Rows are points. Two turns around zero, p and q, are shown by what they do to some points. Where does a point land after both, in the order given? Backwards means that the second turn is done in reverse. Each puzzle has new turns, and all numbers are rounded.

Turn p:
[-24 -24] -> [-29 -17]
[-18   1] -> [-17   6]
[-16   7] -> [-14  11]
[58 17] -> [60  1]
Turn q:
[-20  45] -> [21 45]
[ -2 -31] -> [-25 -19]
[ 22 -14] -> [  4 -26]
Where do these land?
q, then p backwards: [41 -4] -> [ 32 -26]
p, then q: [-18 -26] -> [-31   5]
q, then p: [-24  30] -> [17 35]

Turn p:
[-25  11   6] -> [-18  19  10]
[-11   0 -17] -> [-16   1 -13]
[ 53 -12 -48] -> [ 30 -35 -56]
[-36 -13  33] -> [-25   4  44]
[18 14 26] -> [28 12 16]
Turn q:
[-1 46 -7] -> [ 8 44 13]
[ 38 -30 -29] -> [ 43 -30 -20]
[-36 -22   3] -> [-35 -10 -22]
[-1  6 33] -> [-17  -4  29]
Where do these land?
p, then q: [ 20 -51  -2] -> [ -5 -52 -16]
q, then p backwards: [-25  16 -15] -> [-15  26 -14]
p, then q: [ -6 -25   9] -> [-18 -21   1]
q, then p: [32 31 36] -> [32 11 46]
q, then p: [-22  29 -28] -> [  2  36 -28]

Turn p:
[27 19 50] -> [54  3 27]
[ 12  42 -11] -> [ 27  12 -34]
[-16 -34   8] -> [-26  -5  28]
[-27   2  -7] -> [-19  20  -3]
[  5 -28 -40] -> [-34 -30 -18]
Turn q:
[-39 -15 -32] -> [-34 -34 -21]
[-10  27  -7] -> [-24  17   3]
[ -2 -10  31] -> [ 16 -10  27]
[ -1 -16  38] -> [ 22 -14  32]
[ 52  14 -31] -> [ 20  41 -41]
Where do these land?
q, then p: [ 19 -11  25] -> [ 27 -19   7]
p, then q: [ 16 -10 -24] -> [  0 -25 -18]
p, then q backwards: [  4 -36  13] -> [-30  -3  23]
q, then p: [-38  56 -13] -> [-17  67   5]

Turn p:
[-56   9 -11 -13] -> [-42  40  12  -3]
[52 34 23 -3] -> [ 61  -8   1 -25]
[ -6 -35 -18   3] -> [-27 -19 -15  16]
[43 39 -4 22] -> [ 59  10 -16   4]
[ -2 -30 -11 -15] -> [-26 -20 -13  -4]
[-31 -18  21   8] -> [-25  -3  32  13]
Turn q:
[-17  11 -23  32] -> [ -4 -22 -14  35]
[ -9  28  44 -19] -> [-17  48  23   5]
[ 25  18  22 -41] -> [ -6  45  -4 -32]
[ 19   6 -29 -17] -> [ -5  -3 -33 -20]
[-18 -50  -7 -13] -> [ -3 -39  28 -28]
[  1 -13  -8  59] -> [ 36 -29  -1  39]
Where do these land?
q, then p: [ -1  15 -18  26] -> [  2  -2 -17  31]
p, then q: [ 38  17 -35  18] -> [ 20 -17 -51  -4]
p, then q backwards: [ -4  13 -17 -12] -> [ 14  14  -2 -15]
p, then q: [  7 -37 -18   3] -> [  0 -41   7   4]
p, then q: [-40  17  41  -5] -> [-9 47 34 10]
p, then q backwards: [-29  15  62   0] -> [-24 -33  55 -11]
p, then q: [ 28 -42 -15 -30] -> [-13 -49   7 -32]

Turn p:
[-39   8  30 -24  22 -34] -> [-33   6   8  14  22 -54]
[ 19   7 -17  -4  -2 -22] -> [ 17   0 -16 -23   1 -11]
[ 10 -11 -17 -14  21  21] -> [ -5 -11   3 -15  24  25]
[  8  27 -12 -20   2  17] -> [ -8  27  -2 -23   8  15]
[  8 -28   1  19 -36 -12] -> [ 15 -28  -4   5 -40  -3]
[  5  -5 -27  26 -33  21] -> [ 12  -3 -23   6 -32  35]
[ 26 -24  27 -10  15  34] -> [  2 -16  50  -6   9  24]
[-38  26  16  28  11 -25] -> [  0  24 -15  44   8 -33]
Turn q:
[ 13 -97  12 -15  13  28] -> [  1 -93  17 -35  26  -8]
[ 12  18 -21   0 -28   6] -> [ 15  14 -27  -6 -14  19]
[-13   3   6  21 -10   0] -> [ -9  -2  -8  14 -18  -9]
[ 18  29  20   9  14 -13] -> [18 22 13 30  7 -7]
[-20  23   1 -16  -9 -32] -> [ -5  39  10 -14 -15 -14]
[ -2  -1 -22   6  14  -4] -> [-12   5 -15  -1  18  -2]
[-9 25  4 -6  6 16] -> [-9 14 10 12 -4 22]
Where do these land?
p, then q backwards: [ 36  20  10  -9 -28  15] -> [ -6  17  10 -39 -29  -8]
p, then q: [-33 -23   6 -32  36  -5] -> [-47  -8  21  -2  16 -31]
p, then q backwards: [ -8 -11  28   4  18  23] -> [-4  8 25 -4 30 15]
p, then q: [ -3  -9 -33  16 -47 -18] -> [ 12  -4 -46 -37 -14  10]
q, then p backwards: [ -8  11 -22  21  -8  29] -> [-25  -5 -29  10 -12  17]
q, then p: [-23  16  -3  10   2 -36] -> [ -1  26 -24   3  -4 -31]
p, then q backwards: [ 39  -4  13 -11  26  -7] -> [ 23 -19  12 -34  13 -14]

Turn p:
[  9 -43  39 -40   8 -24] -> [ -2 -37  38 -41 -10 -33]
[  2  35  -7 -16 -36  24] -> [-26  44   2  -8  -4  27]
[ 36 -11 -11  -1   6 -17] -> [ 24   8 -10 -14 -15 -26]
[ 34  10  13  45 -30  25] -> [ 35  40  23  27 -20  21]
[-32 -29  10   9   8  20] -> [ -2 -40   9  12  -3  25]
[-30  40  16  15  53  15] -> [  8 -10  -8  14  72  20]
[  1  18 -15 -33 -22 -52] -> [-42  21 -10 -12  -5 -49]
[-20 -21 -46  21  14   8] -> [  5 -26 -46  21 -14  14]
Turn q:
[ 11 -11  22 -34 -17  45] -> [ 28  -2  16 -42  18  33]
[ -1  15 -32 -45 -11  23] -> [  8  -3 -45 -30   6  31]
[-35  18   5  14  34 -33] -> [-55  13  -1  15  -1 -24]
[-36 -31  -2  57  11 -37] -> [-38 -15  29  64 -18 -11]
[ -7  -1  -7  50  39 -12] -> [-19  23   9  53  11 -20]
[ 53 -22   7 -40 -24  18] -> [ 58 -29  -2 -36  18   2]
[  0  26  -5  -2 -28  29] -> [ 18  24  -9 -18 -22  24]
[ 15   7  13   0  -4 -33] -> [  0 -10   2  -7 -12 -35]
Where do these land?
p, then q: [ 41 -20 -43  30   8   2] -> [ 52  -8 -36  12 -25 -11]
p, then q: [-33  37   0   1  23 -12] -> [-34  15  -7  30  28  -3]
p, then q: [-41 -32 -18 -22  -5  32] -> [  3 -21  11   4   6  63]
p, then q backwards: [-14 -42  23  40 -36 -19] -> [ -8 -31   7  54 -28 -31]
p, then q: [16 16 52 23 11 -8] -> [  3  20  30  -8  20 -47]
q, then p backwards: [ 12  13   1 -36   9 -30] -> [  1  -7 -16 -32  24 -26]
q, then p: [ 19  29 -14 -36  -9  36] -> [  0  26 -34 -46   2  12]

Turn p:
[  0  14 -16 -20  26  -4 -33  27] -> [ -5  -5 -19  22  21 -18  -4  41]
[ -1   8 -43 -24 -13 -27 -31  -2] -> [ -4  15 -46  -1   7 -43  -7   7]
[  1  10   5  39 -28   9  39  19] -> [ 21  22  14   4  -2  30  40 -28]
[ 12  40  16  30 -43  37   3  13] -> [23 44 -6 -6 16 58  9 -6]
[-12   0 -54  -6  32   8 -35 -16] -> [-38 -29 -50   2  21 -17   0  11]
[ 23 -38  17 -56  40 -13  31 -39] -> [-19 -41  48 -49 -23 -42 -17  18]
[-21  17  16  28 -22  11  30  30] -> [ 11  28  15  24 -13  34  32 -10]
[-34   3  11  27 -51  35  -8  29] -> [ 23  27 -28  27 -29  55   8  -9]
[ -3  -2  27 -10  27 -31   1 -39] -> [-28  -8  36  -4   2 -24 -34 -13]
[ 34 -52  21  -7  32 -26   2 -20] -> [ 16 -53  36 -16   1 -33 -26 -11]
Turn q:
[-37  12   1   5 -25  32 -32 -10] -> [-31   6   2   8 -31 -18 -23  38]
[17  7 32 18 33 19  8 21] -> [  4   6  16  31   7  31 -23 -28]
[-29  23 -23  -4  40  27 -46   0] -> [  6  -2  15 -10 -10 -28 -71  12]
[ 26  23   1  13 -12 -35  48  18] -> [ 24  28  -1  22  27  -3  48 -23]
[ -4 -49   2  11 -32 -65  31   0] -> [-11 -34 -38   1  41  -3  66   1]
[-17  23  18 -46   5  16 -20   3] -> [-19   3  52 -20 -13  -9 -15   6]
[-29  -1 -27 -28   8  61 -18   8] -> [-20  26   8 -37 -11   8 -53  32]
[ 33 -15  -8   3 -19 -14 -15   3] -> [ 28 -18  -7   0  -7  14  22  17]
[ 40 -22   4  28   1 -39  45 -44] -> [ 18 -14 -48   5  -6   7  50 -54]
Where do these land?
q, then p: [ 11  10 -15 -35 -16   1  21 -19] -> [ -8  32  16 -25 -16 -12   6  17]
p, then q: [ 16  -3 -69   3 -18  14 -21  35] -> [ 50  32 -33 -36  35   0   3  -8]
p, then q backwards: [-24   7  46   5  16 -57  14   2] -> [-16  64  41   1  15   3 -11  11]
q, then p: [ 11 -26 -12   9 -19   8  -5   5] -> [ 11  -8 -17  -4  -2   7  26  16]
p, then q: [-17  14  37  45  38 -39  25 -47] -> [-61 -42  -2  27 -32 -24 -17 -40]
q, then p: [  0   3  40  25  28 -14  50  10] -> [-54 -19  11  -9  18  24  -4 -37]
p, then q: [-42 -55  15   8  45 -15  12  -9] -> [-46 -43 -45  21  -1  13  24  19]
q, then p: [ 32  -6  -8 -26 -19  43 -38   6] -> [ 47  20 -11  -8 -15  30  -7  38]
p, then q: [-23  17 -19  -5 -28  40 -13  12] -> [ 11  50  -9 -12   0  -3 -16  28]
p, then q backwards: [ 27   7 -24 -19 -57  27 -42   6] -> [ 19 -23 -74  21   3  24  12  -4]
q, then p backwards: [  8  34   9  -9  31 -10  -3   0] -> [ 12 -11  25  14  -6 -35  10  -7]

Turn p:
[  4  37   7  17  -4 -34 -16  39] -> [-41  28 -13  -8   6 -17   6  41]
[-35  26   7 -30 -29 -47 -24  49] -> [-37  -8 -44 -51  16 -23 -18  43]
[-25  27   8   5 -11   4  13 -47] -> [ -8 -25  19 -24  -8   8  43 -19]
[  4 -25  -3   0  33  56  -6  -6] -> [  6   1  19  32   8  21 -29 -47]
[ 25 -35   6  23   4   9 -24 -45] -> [ 29  26  18   6 -45   1   1 -35]
[ 42 -31  27  11  35  16  -8  14] -> [ 20  43  32  27   5  -8 -34  -8]
[ -6 -34   4  28  -4  19  25 -12] -> [ 23  -9  26  12 -20  36  -6   2]
[-24  24 -17  -7  10 -67  -2  11] -> [-30 -25 -17 -10 -14 -49  10  40]
[ 33 -22 -30   4   3  51  -1   9] -> [ 21  17 -17  47   9  31 -13 -27]
[-18  33  -9 -52 -36  -7  43 -11] -> [ 17 -48 -24 -30  43  -2  39   9]
Turn q:
[ 11  35   7 -21 -24 -25 -11   3] -> [ 14  41  19  21 -19 -10   2  -4]
[-24 -17 -15 -30  -6  43   2  -8] -> [ -9 -20  30 -40  15 -16 -14 -15]
[-46 -32  -7  -1  15  71  21   2] -> [ -9 -59  23 -59  32  -5  -6  15]
[ -2  34  -7  14  -2 -14 -44 -19] -> [-27  17  14  44   6 -17  21  -2]
[ 42 -39  -7   6  11 -56 -18  27] -> [  4   4 -54  42 -23  14 -44 -17]
[-37  -8 -40   3  12  34  51   6] -> [-25 -11  -3 -69  14  -1  -8  34]
[  7 -40  35   1  20 -82   2  18] -> [ 36 -13 -68  35 -51 -14 -13  -3]
[ 17  27  17  -3   8  13 -11  21] -> [24 13 15 20 23  7 -3 12]
[ 37  17   6   2  -8 -10  -1 -39] -> [ -1  30  -6  12   4  15  31 -34]
[ 27  43  18   5   9 -15 -23 -17] -> [10 33  1 41 16 -2 29 -7]
[-30 -20  -8  26 -34  43  32   6] -> [-19 -35  29 -45 -13  32   4  21]
Where do these land?
q, then p: [  2  26 -27 -36  18 -31  40  14] -> [-29   5 -47  -1  28 -36  25   8]
q, then p: [ -3  38  26  26   9   2 -37   5] -> [-13  16  40  22  -6  17  -1  37]
q, then p: [-14 -36  11   8  44  35  -7  11] -> [ 21  -5   4  31 -22 -22 -50  -9]
q, then p backwards: [  2 -13 -25 -40  22  -9 -25 -25] -> [  7  12  -1 -38  31   4 -40  -3]
p, then q backwards: [  1 -13  58  23 -10  17  25 -19] -> [  7  25  15 -14 -44  44  20   9]
q, then p backwards: [  0  13 -26 -51 -43  -2 -15  23] -> [  8 -34  46  18  36  -1 -33   1]
p, then q backwards: [  4 -41 -17  33 -23 -52 -31  14] -> [-22  -2  -8   0 -18 -64  32  39]
p, then q: [ 33  -3   5  11 -41  29  34 -15] -> [ 20  18   1 -25  45  42   6  -1]
q, then p: [-34 -40 -31   0 -12   5  27 -12] -> [ 19 -37 -32 -34   1  -5 -26 -11]
p, then q: [  6  39  45  39  -7  26 -40  11] -> [ 18  15  45 -19  17 -44  40  29]
q, then p: [  2  30 -20 -14  43 -20  30  -8] -> [-26 -18 -26  26  22 -35  19  17]

Turn p:
[ 17 -12 -29  -3 -10 -34   0 -18  20] -> [ 12   6 -39 -24   4  14 -21  17   8]
[ 23   8  29 -11 -45   2   7 -41 -17] -> [ 28  18   2 -11   4  32   0 -56  12]
[ 24  15 -11  -5  42  38  34  11  37] -> [-23 -34  -7   7  38  20  33  22 -40]
[ -2  24  -5  33 -14 -13 -45  27  44] -> [  4 -13 -33  43 -30   5  14  32  37]
[-25   9  56   3   4 -34   2   5  13] -> [-34  16 -10  33  15 -18 -11 -28  33]
[-48   6 -72  63  20   9 -19  13   6] -> [ 13 -28 -26 -15 -44 -66  36  55  -5]
[ 20 -23  24 -10  13 -30  -5 -11 -51] -> [ 24  37  26   1  26 -15 -42 -13  -3]
[-11  44 -19 -40  -9  35   7 -20  -5] -> [-15  24   9 -23 -19  30  48 -10 -26]
[-13 -29   8 -30  12  33   1 -21 -25] -> [ -7   4  27 -12 -12  -3 -17 -27 -46]
[ 14 -41  19  -1 -12  -5  18  55 -21] -> [ -5 -30  51   0  18   0 -39   9  27]
Turn q:
[-56   0  16  15 -45  24  14  30 -27] -> [-37 -18  32 -20 -25 -48  -4  13 -42]
[ 60  26 -12 -35  40 -15 -23  20 -15] -> [ 57   7 -20   6  67   4  -3   3  18]
[ 64 -28   9 -10  31   8  -1   4   6] -> [ 32 -32 -25   7  29  23  34 -12  27]
[ 29  -9 -14  25  -3 -18 -22  20  -3] -> [-22  -3 -22  -7  36   3   6  15  21]
[-76  -3  -4 -12 -29  39  38   7 -10] -> [ -9   3  40 -36 -59 -30   0  -3 -49]
[ 15  -1  -8   8  56   7 -20   6  10] -> [19 22 12 10 26 15 36  4 29]
[-24  11 -26  40 -72  12  38 -19 -19] -> [-62   9 -31 -22 -33 -22 -15 -22 -53]
[  6  30 -23  29 -17  -1   2 -33  38] -> [-20  43 -41  18 -26   0  -4  -7   9]
[ 12  -6  17 -15  13   8 -38 -24 -13] -> [ 17  -8   5  34  14  27   5  21 -12]
[  7  10  50 -10  25 -21   8  -4  21] -> [ 20 -16  19  38  -4  -5 -14 -19  36]
[-57 -21  10 -43 -30  -5   3  16  22] -> [ 10 -19  32 -29 -53  -8 -33  31  -1]
[ 20  -8 -14   8  33 -37   2 -24 -11] -> [ -3  13   0   4  30  42  -8 -26  18]
Where do these land?
p, then q: [ 15  -2 -18 -23  -4  28 -26  30 -17] -> [ -5 -41   1  13   4 -39  12   9 -13]
p, then q: [  5 -22 -20  -7 -26  24   6  37  -6] -> [  9 -51   7   1 -18  -6   9  23   3]
p, then q backwards: [-14  22 -11  10 -30  15  17  -3  47] -> [ 31 -46  -3  22 -10  14  13  -5  22]
p, then q: [ 35   0 -19  40  18 -10 -50 -29  42] -> [-27  19 -52 -43  46   1  31   3  -1]
q, then p backwards: [-14   4  48  20 -28   9   6  40  30] -> [-54 -13   0  41   4   0  -6  39   2]
q, then p backwards: [  3  -7 -28 -29 -36  -2  30  38 -31] -> [ -7 -45 -38   6   7   0  40 -30  -9]
p, then q: [-34  -5 -13 -18  23 -21 -45  -1 -23] -> [-21  12  -6   9  21 -38 -47  20  -6]
p, then q: [  3  40  18 -12  44 -14  23 -40  44] -> [ -2  67  26 -29  10   9  16 -36 -23]
q, then p backwards: [  3  10  58  -5 -26 -40 -40 -46 -18] -> [ 30 -42  46 -10  27   4 -38  37  38]
q, then p: [ -6 -15 -12  42  19  22  27 -47 -38] -> [  4   8  15 -31   3 -32  36 -56 -26]
q, then p: [-25 -38 -27 -26  24  17  35   0   5] -> [ -8   6  22 -14   9  54  -3 -40 -12]
q, then p: [ 29  15  23   8  22 -28  17  21 -33] -> [  1  13 -36  20  21 -26 -21  -2 -37]

Turn p:
[-67  19 -52  39  31 -10  -6   4  33] -> [ 20  18  19  -2  52 -35 -25 -74 -17]
[ -4  25  13 -31  39 -24   9  -4 -11] -> [ -6 -10 -24 -34  17  16   8 -15  38]
[ 13 -35  28  -9   7  46 -34  -2  -3] -> [ 15 -35 -16  26  15   2  -4  52 -16]
[ 30  11  23  13 -23 -47 -17 -16 -21] -> [-26  40  21 -10  -7  28  -7  32  27]
[ 13 -12 -57   0  38   0  -9  24 -28] -> [ 58 -12   4  -7 -16 -11 -37 -17  29]
[ 20  39  26  -7 -51 -36  35   5 -10] -> [-37  46   0 -18 -41  29  39  -1   6]
[-19 -47   2   7 -49  36 -19  42  -8] -> [ 39  11   6  30 -13 -41  26  42 -40]
[ 28  -6  30   5  -7  43  11 -30  19] -> [-31 -37  -4  23  -8  27   0  18 -32]
[  0 -16 -19 -21 -29 -27   1 -10 -13] -> [-14  19   1 -13 -26 -32  -7  14  15]
[ 12  17   3  -3 -27  11   8 -20 -30] -> [-11  11  -9 -23 -28  17  -9  17 -20]
[ 23   6 -14 -11  33  44 -21  -5  38] -> [  6 -38 -32  44  12  13 -29 -15  -4]
[-49  -3  17  17  38 -37  41  12  34] -> [-13 -12  34 -16  45 -16  44 -52  16]
Turn q:
[ 21  39 -13 -42  30  36  22  -1  21] -> [ 15  -5   0 -23  30  22  21 -63  21]
[-34 -23   4 -39   8  -3 -24  13  24] -> [ 35 -31   6 -11   8 -23 -27 -10 -29]
[ 36 -15   7  21 -17  37 -13 -25  16] -> [28 19 16  5 -3 47  1 25 22]
[  7 -35 -32  37  42  -9 -20 -30 -16] -> [  9  40 -32   5  43 -13  -3  48   2]
[-19 -27  29  33  40 -26  16  27 -29] -> [-29 -24 -19  49  25 -26  16  30 -21]
[-12  10 -19 -36 -11  11  26 -17 -53] -> [-21  18  15 -43  -1 -11  44 -13 -29]
[ -9  11  -2 -34 -36 -26  10  57 -24] -> [-49 -36  37 -21 -19 -30 -12 -17  -8]
[ -7  -5  32  25 -38 -48  21  32  35] -> [-18 -51 -12  28 -55 -12 -20  16  23]
[-19  -1 -14  37  12  -3  25   6 -15] -> [-33   1 -36   6   7   7   8  16 -12]
[  4  11  10  36 -42   8 -50 -19  15] -> [ 14  37  13  20 -40  26 -42  16   2]
[ 31  34  -3 -38  12  23 -13 -42  25] -> [ 48  31  11 -15   5  12  13 -46  28]
Where do these land?
q, then p: [ -7 -23   5  19 -31 -28  35  33   8] -> [ 17  10  17  16  -1 -57  25  12  -8]
q, then p: [ 25  27 -14  -1 -61 -10  64 -20   2] -> [-43   4 -31  12 -33 -49  39 -18 -40]
p, then q: [ 32 -29  31   0  38  26 -33   1  -8] -> [ -1 -32   9  14  48  26 -26  32  10]
p, then q: [  2  38   7  15  39 -15 -55 -18   9] -> [ 28  27 -16  18  53  19 -27 -29  -5]
q, then p backwards: [  9   0  -2 -40 -15 -13  23  23  12] -> [ -5 -22  -9  -9  28  -9  40 -10  -6]
q, then p: [ 17 -48 -45  -8 -28 -12  32  -3  -3] -> [ 14  -8 -37  17 -14 -38  45  -9  31]
p, then q: [-15   2  -7   6   1  22 -45  14 -35] -> [-21  15  29   3  36  -7 -13 -14  32]
p, then q backwards: [-28  10  29  -6  17  -5 -31 -44  -5] -> [  0 -23 -50  14  26  11   0  27 -15]
p, then q backwards: [-29  16 -11  12 -37   9  24   7  54] -> [-32  47  26  -8  21  -6   1   0 -43]
p, then q: [ -6   8   6   3  78  26 -15   7 -34] -> [ 44  -3  27 -14  66   8   4  16  28]
